Rows are points. The points of each table are mixes of a few directions, plus a little noise. How many directions does each table use, and how many do they share? Where both have some left over, give the other angles between the two spaces (their principal angles), to ten degrees, smallest first.

First (4 x 3):
[[ 22  26 -21]
 [ 29  35 -29]
 [-51 -62  51]
 [  1   1   0]]
Second, 7 rows:
[[  9  -5   3]
 [ 44 -25  13]
 [ 48 -28  15]
 [-45  26 -14]
 [ 32 -18  10]
 [-96  56 -30]
 [  8  -5   3]]
Directions: first 1, second 1, shared 0; angles 90

First, 6 rows:
[[-51   8  -1 -10  -5  27]
 [  7  -1  -8 -41 -34   0]
 [ -5  90  41  50  30  18]
 [ 89 -66 -12 -13 -19 -50]
 [-29 -21  14  37  14  15]
 [-11 -11 -33 -27  15 -11]]
Second, 8 rows:
[[   5    4   27   88   51   -9]
 [  -5   54   27   14  -18   10]
 [   2  -28   -7   12   21   -7]
 [ -48  -72  -64    9    2  -64]
 [  -8  -13   -8   12    7  -10]
 [  20   16   16  -23   -5   24]
 [  13   12   14   -7    1   16]
 [  18   31   -1 -108  -56   41]]
Directions: first 4, second 3, shared 2; angles 70

First:
[[-39  18  -8  35   1 -26 -62   0]
 [ 19  -9 -23 -23  -5  28   5   6]
 [  2  -5 -81 -20 -12  51 -72  17]
 [ 66 -31 -23 -68  -7  66  72   8]
 [-11   7  48  21   8 -39  28 -11]
 [-24  11  22  29   4 -33 -16  -6]
 [-10   7  65  25  10 -48  44 -14]]
Second, 10 rows:
[[ 22  46  48  -3  -6 -18  28   2]
 [ 34 -73  41  19  -9 -11  19 -41]
 [-20  77 -59 -54 -41 -33  -4  52]
 [  6 -22  -3  10  31  33  -6   9]
 [ 25  -9  -1   1   7  13   6  32]
 [-12   7 -24 -31  16  19 -10   6]
 [-18 -28  45  68  21   9  -9 -53]
 [ -1 -50 -17  57   1   9 -18  15]
 [-41 108 -30 -91 -35 -37   2  -8]
 [  4 -57  -2  29  14  18  -8 -11]]
Directions: first 2, second 5, shared 0; angles 30, 30

First (8 x 9):
[[  4 -39   0 -47  39 -67  29 -22   8]
 [-10  -4   6  -4   6   5 -33  15   4]
 [ -4  36   2  44 -35  63 -32  22  -6]
 [ 12  -4  -8  -6   3 -21  45 -23  -3]
 [ -3  33   0  40 -33  55 -23  18  -7]
 [  6 -13  -3 -17  13 -28  25 -14   2]
 [ -5 -33   6 -39  34 -47  -6  -3  10]
 [  2  26  -3  32 -26  40  -7   8  -7]]
Second:
[[ -9 -26   8 -32  27 -32 -25   8  11]
 [  9  -5  -3  -6   3 -17  30 -15  -2]
 [ -5 -34   6 -42  37 -49  -5  -3  10]
 [ -4  23   0  28 -22  39 -23  15  -4]
 [-11  14   7  19 -13  37 -46  25   1]
 [ 35  13 -23  13 -18 -20 121 -57 -16]
 [ -4   5   3   8  -5  15 -17   9   1]
 [ -9   9   5  12  -8  24 -32  17   2]]
Directions: first 2, second 2, shared 2

First:
[[-12 -52   6 -48 -43 -34 -56 -25 -63 -12 -58]
 [-54   9 -23 -11  41   4  41 -17  79  32  30]
 [ 53  -5  13  17 -35  -5 -32  14 -81 -27 -25]
 [ 22  11  24  14  -3  15  -6  22   8 -15   7]
 [ 20  19   1 -15 -17  68  40   4   9   4  28]
 [ -7  22   3  31  36  -8  15  15  49   6  24]
 [ 20  19 -42  -8 -18  58  59 -21 -39  22  26]
 [-42 -23  20  21  40 -98 -62   8  38 -10 -33]]
Second:
[[ 44 -50 -35 -41 -83  -9  -6 -30  31 -31 -45]
 [-35   4   7  43  47 -37  20   0 -39  35   4]
 [ 19 -35   6  17   4 -33   4  29  20  13 -22]
 [ 35   9   7 -23 -51  78  47 -10  -1  -7  16]
 [-43  10  11  33  60 -52 -25  10 -17  16   2]
 [-70  56   8  -6  61  41  17 -13 -20  30  53]
 [ 15   5   7  20 -14 -22 -27  -7 -30 -26 -16]
 [-25  50 -54  -8  59  21  -3   5  -3  25  50]
 [ 22 -22  26 -64 -79  67  13 -19  50 -33 -12]
 [ 38 -25  17  29  -3 -50 -41  38  10 -20 -31]]
Directions: first 4, second 6, shared 3; angles 40

First, 11 rows:
[[-14 -36 -81 -14  76  35 -18  13  45 -18  18  79 -56 -98]
 [ 29  51  31  38  -4  25 -14 -44 -14  27  14 -30  27  12]
 [ 11  27  33  20 -19   7  -5 -19 -22   8   1 -21  23  25]
 [  5 -10 -35 -17  14 -34  16   2  39  31   5 -34  12   7]
 [-48 -54  11 -26 -14  25 -12  54 -42 -91 -24 105 -65 -36]
 [ 40  63  46  39 -24  -4   0 -51 -11  53  11 -81  58  50]
 [ -8  -8  -8   7  23  38 -20   1  -7 -31   3  57 -33 -46]
 [ -6 -30 -29 -40  -9 -69  35  31  36  25  -9 -49  17  37]
 [ 10  20  19  15 -10   5  -2 -14 -11  11   4 -17  14  14]
 [-28 -49 -19 -44  -9 -38  20  48   8 -24 -16  19 -20   7]
 [ 14  29  39  19 -24   3   0 -19 -21  13  -2 -29  25  31]]
Second:
[[   8   -9  -14  -22   -4  -20   25    1    6   38  -13  -35    6   22]
 [  44   -4   27   19  -22    6   11   13  -30  -39  -30   21   50    4]
 [ -24   54    1   37    1  -51  -10  -29   40   24   78  -37  -15    5]
 [  -4  -25  -42  -38   50  -10   68   10  -46  -11    9   39  -22  -14]
 [ -72  -28    1  -18  -36   20  -66   19   37   13  -11   16 -103  -16]
 [   0   15   14  -22   34   -2   36  -13  -38   -6    7  -32   53   43]
 [   6   41  -21   28   52    5  -12  -38   31   14   53  -12   19  -24]
 [  40  -45   33   17  -75   48  -51   39    2  -34  -94   42   13  -17]]
Directions: first 3, second 6, shared 2; angles 40

First (9 x 18):
[[  2 -45 -19  16  56 -20   6  26 -23 -54  -3 -24  44  27   7 -48   0   7]
 [-19  62  24  -6 -62   3 -11  -9  33  59   8  16 -45 -34  -6  49  -3 -10]
 [ -6 -40 -32 -40  17  14   7  58 -17 -61  -9 -11  48  -2 -12  -3   9  -6]
 [ 40 -57 -30 -99  -9  82  15  25 -39 -31  -9   3  13  -1 -19  38  14 -23]
 [-32  64  18  56 -36 -27  -7 -69  43  49   3  30 -45 -29   5  27 -12  35]
 [ 47 -50 -21 -92 -11  83  14   9 -37 -14 -10   7   1  -3 -14  37  12 -23]
 [ -7  37  33 102  20 -58  -5 -72  23  48   6   2 -31  20  25 -42 -19  27]
 [-12 -22 -22  14  33 -18   2  22 -10 -45  -3  -9  37   8  -1 -25  -1  11]
 [ -9  47  46  53  -7 -51 -16   7  24  53  16 -15 -25  15  13 -29  -8 -19]]
Second (8 x 18):
[[ -63   -6  -16   47   18  -39   29   61   16  -68   -8    1   68   -5
    33  -21  -24    8]
 [ -30  -16   30   17   24   14   85  -18  -24   17   34   33   31    4
    58   14  -38  -22]
 [ -18  -22  -37   63    6  -24   -7   48   23 -100  -54   -7   54   13
    35  -42  -26   39]
 [  22  -15   20  -72   21   48   37  -78  -48   80   57   22  -34  -13
   -29   54   22  -27]
 [  15    6   14  -41    1   18    3  -33  -16   50   28    4  -28   -7
   -25   27   17  -15]
 [  48   11  -20  -46  -18    7  -75  -16    3   17  -12  -23  -51   -7
   -68    5   46   11]
 [  12   37   10   -9  -29  -19  -51   22   22   28   -3  -22  -35   -4
   -32   -3   20  -11]
 [  21    6    1   44  -22   -3  -25   18   23  -25  -42   -9   -5   19
    29  -32  -18   11]]
Directions: first 4, second 4, shared 2; angles 60, 90

First, 9 rows:
[[ -9 -11  41 -45   0 -30 -73 -37   7 -20   3   1  24 -17   9  63 -43 -17
   51 -42]
 [ 36 -27  17  -3  -9  14  35  23 -10  33  16 -16   1  18  22  -2 -16 -19
    1  14]
 [-18  27   5 -20   6  -3 -39 -15  18  -4  -9   8 -18  -1  -8  15   2  -8
   -5  -7]
 [-24 -10  -8  30   3 -10 -13 -19 -10  14   8  -4  15 -24 -26  -9  -7  36
   -7  -2]
 [-13 -29  24  -1   0 -19 -46 -32 -11  23  20 -12  28 -28 -11  30 -44  16
   25 -21]
 [ 32  33 -18 -23  11  36  20  43   6  31  23  -6 -28 -10  35 -13 -24 -45
  -15  32]
 [ 15  75 -74 -10  10  22  56  58  14 -99 -36  30 -25  -3  34 -45  58 -28
   -8  20]
 [-29   1 -14  36   3  -2   4 -16  -1  12  -8   2  -6   2 -39 -25  28  41
  -29   8]
 [ 13 -58  30  33 -23  -7  57  -4 -16  11 -19  -7   8  63 -17 -15  45  24
  -13  -1]]
Second (10 x 20):
[[  14   11   15   19  -13   13    7   26  -13   -7   17   11  -17  -19
    -3  -23   34   15  -37   16]
 [  38  -29   -3  -23   10    1   17   25   -9  -14   16   51   12   31
    33   10   10  -41   14    2]
 [   4   48   60   -7  -42   16  -14   10    7    0  -10  -87  -34  -45
     6    6  -17   13  -11   -1]
 [  12   14  -15  -29   -1  -13    5   15    3  -90  -25   24   17   -1
    33   15   15  -25   42  -23]
 [ -17  -20  -29    0   25   -9   -7  -25    7   27    0   21   14   24
   -13    6  -14   -6   10   -2]
 [  14   -4   16   -9    4    9  -12    9   -1   31   23   17  -14    5
     4    4    1  -15  -20   12]
 [ -11  -44   34   31  -38  -15   33  -30  -19   21  -22 -121   45  -22
    -6   13  -66   48   52  -27]
 [ -35    4  -79   17   34    6   50  -22   28   33  -43    6   -7   69
   -27  -31   12   -4   -9   18]
 [   7   10   26  -37    7   -2  -56   -4    8    9   24   25  -10  -14
    12   32  -19  -29    4   -7]
 [ -26   11  -25   39   14   -3  -24   -4  -10   -8   19   53   -5  -29
   -38  -31   44   42  -45   11]]
Directions: first 5, second 6, shared 4; angles 80

First, 10 rows:
[[  34   21  -40    1  -13    5  -33   24   -2  -28  -25  -12   -9    6
   -32  -24  -36    6   -5  -15  -11  -26  -10   47]
 [  29   -9  -22    7  -16    0  -21   38  -21    1  -13  -43  -12  -10
   -10   22  -36    9  -31  -32   -9    4    4    7]
 [  61   13   28  -27  -42   14  -16   31   14    0   27  -15  -34   24
    23  -30  -51   32  -28   -5   -8  -30   -9   25]
 [ -64  -17   50   -3   27   -8   33  -48  -10   45   30   28   35   -9
    39   20   47  -24   33   25   13   36   19  -56]
 [   2    1   64  -79  -58   33   -5   13    7   86   93  -26   41   -7
    74  -13  -44  -14   14   -6  -11   11   16  -25]
 [ -19    6  -51   53   52  -29   12   -5   53  -81  -58   34  -48   10
   -76   17   33   35  -22   26   15  -24  -13    7]
 [  -4   31  -68   63   52  -25  -25  -15  -11  -86  -92   43  -23   22
   -81  -29   14   10   15   17    5  -37  -19   60]
 [  31  -20   25   12   -5   -1   19  -14  -39    0   -9   -1  -15    7
    30   -5   23   -8   -9  -12    4   16   -8    3]
 [  47  -10  -37  -41  -47   28    6   13   29  -12    8  -29    6  -23
     3  -16    9  -23   -5  -29  -11   -4  -20   23]
 [-115  -17   55    7   46  -17   27  -42  -18   75   41   21   57  -23
    31   56   42  -25   38   31   15   55   43  -89]]
Second:
[[-54 -39 -28   2  16  -3  30  -2  15  23   7 -27  30 -52 -10  72  45 -26
   -6 -15   5  50  18 -63]
 [  2  52 -30 -22  -7   7 -39  10  58 -33   1  28  -1  25 -44 -52 -45  24
   21  28  -8 -60 -11  49]
 [-40 -21  13  26  38 -14  37 -48 -19   0 -16  30  14  -7   9  17  69 -25
   22  14  15  31   2 -30]
 [-23 -37  12  18  17  -8  34 -19 -29  19  -4  -9  10 -23  21  42  49 -23
   -4 -11   9  45   9 -43]
 [ 66 -34  38   0 -41   7   0  43 -65  38  16 -65 -26  -6  55  27 -36   6
  -53 -52  -9  28   6 -11]
 [-33  -4  -4  10  24  -7  17 -27   7  -6  -9  23  13  -5  -8   6  37 -13
   19  15   8  10   1 -14]
 [ 65  61  -2 -28 -38  14 -61  37  25 -29   6   8 -31  50 -17 -80 -95  44
   -2  11 -17 -78 -18  82]
 [ 67 -12  57  13 -22   0   0   8 -73  14  -1 -16 -34  27  55 -19 -21   9
  -25 -22  -3   4  -6  19]
 [ 35  58 -21 -29 -27  12 -54  30  47 -30   6  13 -16  35 -34 -65 -77  36
    6  18 -14 -71 -14  66]
 [-84 -24 -35   9  41 -10  36 -33  34   3  -6  14  40 -42 -28  53  73 -32
   23  13  13  40  13 -57]]
Directions: first 6, second 3, shared 3

First:
[[-18 -14  17  -4  10   6  -2   8 -12 -11  17   1  38   8  -8  -9   3   0
  -10  -6  11  -4  16   1 -17  -2  11   4 -11  23   7 -10]
 [  2  -6  17  -6  28   8 -15  46  -4   5  22  22  42  -7   5  14   9  -2
   33 -15  32 -27  14  31 -18 -26  29  -1   3  40  -1  14]
 [ 10  -4  32   6  25  21 -24  38   2   1  19  32  32 -13   4  26   4 -11
   33 -19  45 -24  26  43 -18 -20  35 -22  10  24 -12  10]
 [ 26  17 -16  23 -34   3   4 -43  23   6 -34  -9 -73  -4  -1   9 -11  -8
  -11  15 -24  19 -20 -16  24  22 -26 -19  19 -65 -17  -5]
 [-26  -4  29 -10  16  -9  12  12 -14  -2  14  -1  30  -1   5 -31   1   4
  -17  -1   3  16   6  -2 -11  -7  -3  19 -20  40  19 -12]
 [ -2  -8 -14   9   5   2 -10  28  15   4  18   4  40  16 -11   5  14   7
   25  -3   4 -29  -8   3  -8 -21  10   7   5  11  12   2]
 [-20 -19 -33 -27  11 -13   1  21 -19  -9  24 -17  61  23 -13  -5  18  19
    5  -4 -10 -28  -3 -14 -10  -9  12  32 -18  36  21   7]
 [ -8  -7 -22 -17 -39   7  17 -94 -28 -34 -33 -43 -59   8 -15  -8 -20  -5
  -72  14 -40  40  14 -47  16  69 -30 -11 -16 -65 -16 -19]
 [  5  25 -15  49 -45 -14  20 -39  48  21 -33 -15 -62  15  -1 -36  -3   0
  -25  32 -48  36 -50 -39  28   7 -53   6  14 -58  15 -31]
 [ 34  17   6 -24  24 -10  -4  26 -11  22 -14  22 -51 -45  38  35 -13  -5
   39 -11  25   1   1  39  11  -9  14 -14  14  17 -29  43]]
Second:
[[-12   4  16  11  17  21  -6 -14  -8 -11  16   9 -25   0 -10  10  -8   6
   14  24  -9  -2  -3 -10   2 -28  -9  -5 -11  15   1 -11]
 [ -6   2  25  10  18  24  -4 -16 -10 -17  23  12 -27   3 -10  14  -4   7
   25  29  -5   4  -9 -13   1 -33 -18   2 -19  25  -5 -13]
 [-32  -5 -46   2  -9 -16  -4  15   2  21 -29 -11   5 -15  -6  -7 -17  -1
  -41 -21 -23 -31  16  13   6  26  42 -27  31 -32  27  11]
 [-13   8  16  17  14  22  -9 -15  -5 -10  14   9 -28  -1 -12   5 -10   3
    8  26 -12   1  -3  -8  -1 -28  -7 -12  -4   5   5 -13]
 [121   8  11 -41 -77 -72  18  32  57  24 -40 -37 117  28  57 -60  68 -38
  -25 -83  93  76  -9  39 -36  94 -27  42  26 -67 -41  28]
 [-23   0   3   9  17  19  -3  -8 -12  -7  10   9 -25  -3 -13  13 -12   8
    9  21 -19 -12   0 -10   6 -24   3  -8  -9  17   5  -8]
 [-19   9  13  20  13  22 -13 -14  -2  -9  12   7 -31  -3 -14   5 -15   4
    3  24 -16  -4  -2  -5   1 -27  -3 -17   0   1  10 -12]
 [-14 -27 -43 -32   1 -23  23  22 -18  14 -15  -6  20  -7   6  17   3   8
    0 -24  -6 -30   9  -1  18  26  24  15  -8  29  -2  21]
 [ -1  -1   5   0   5   5   1  -3  -4  -3   6   4  -5   0  -1   4  -1   2
    7   7  -2  -1  -2  -3   1  -8  -4   2  -6   8  -2  -2]]
Directions: first 5, second 3, shared 0; angles 30, 70, 90
